Rows are points. Any point is a mix of the corners, with weights that add up to 1. It lies inside the corners' shape when no weight is negative. Is each point inside? If not, which corners have a negative weight?
(in the rows, 128 means zero)

Corners:
(1): [ 89 145 157]
(2): [125  97 201]
(3): [ 98 187 161]
(4): [171 102  62]
Points:
[107 172 151] -> inside
[124 152 129] -> inside
[125 115 183] -> outside (1)
[ 99 164 157] -> inside
[150 106 114] -> inside
[130 103 177] -> inside
[144 102 113] -> outside (3)

Corners:
(1): [119 118 175 133 135 134]
(2): [ 94 133 153  91 139 134]
(3): [107 105 133 137 151 130]
(4): [108 102  89 132  46 121]
(5): [126 149 126 145 121 151]
(6): [232 132  91 110 144 139]
(7): [106 113 106 144 157   7]
Points:
[133 121 120 131 141 106] -> inside
[113 111 124 133 135 111] -> inside
[136 131 133 120 151 114] -> outside (4)
[ 95 118 104 137 100  91] -> outside (1, 6)
[116 119 141 124 131 150] -> outside (7)

Corners:
(1): [118 173  63 126 117  52 110 144 136]
(2): [ 90 134 109 132 125  26 113 120 151]
(3): [ 70 178  88 214 145  79  95 176 160]
(4): [ 89 158 163 194 111  64 120 199 166]
(5): [103 137 162 108  75 187 151 121 116]
(6): [160 153 167 108 118 178 151  67 105]
(7): [168 123 144 110 115 177  93 117 192]
(8): [141 108 172  52 205 107 135  94  67]
(9): [131 143 152 171  90 199  93 132  89]
(10): [159 101 117 158  96 137 136 127 168]
Points:
[119 140 149 135  97 167 122 127 112] -> inside
[110 136 127 123 125  83 120 120 135] -> inside
[113 148 138 127 128 108 123 129 143] -> outside (9, 10)
[127 138 141 141 126 128 124 139 135] -> outside (2)
[130 127 126 177 127 111 100 154 174] -> outside (1, 5, 6)

Corners:
(1): [125 134 127 139 182 118 158 217 220 121 186 131]
(2): [167 118 129  77 188 160  89 164 127 130 191 139]
(3): [104 153 125 101  60 144 152 113 142  88  99 129]
(4): [146 104 129 174 165 149 141 164 171 114 118 140]
(5): [162 145 178  93 163 134  96  95  82 186 179 170]
(6): [142 140 159  99 148 141  92 125  97 158 172  94]
(7): [128 127 130 144  50 128 144  97 108  78 134 122]
(8): [157 185 107 171  82 103 113 104 156  82 102 129]
(9): [ 89 139 117 140  51 111  94  86 152  89 104 113]
(10): [151 125 156  59 170  91 111  85   7 155 161 145]
(11): [116 136  65 165  47 112 127  86 155  97 109 113]
(12): [171 109 145  59 145 130 116 134 171 131 201 106]
(13): [154 117 109 140 141  95 118 193 178 151 138 153]
Points:
[139 134 129 121 123 121 116 139 140 132 142 130] -> inside
[144 134 129 112 136 124 112 129 138 130 153 133] -> outside (7)
[140 137 128 108 117 125 113 126 129 126 150 131] -> outside (4)
[146 136 139 115 127 128 130 140 134 121 151 130] -> outside (9, 11)
[146 129 124 123 125 124 124 135 139 125 147 131] -> outside (9)
[137 140 130 149 107 113 133 104 132 109 136 136] -> outside (2, 3, 6, 13)
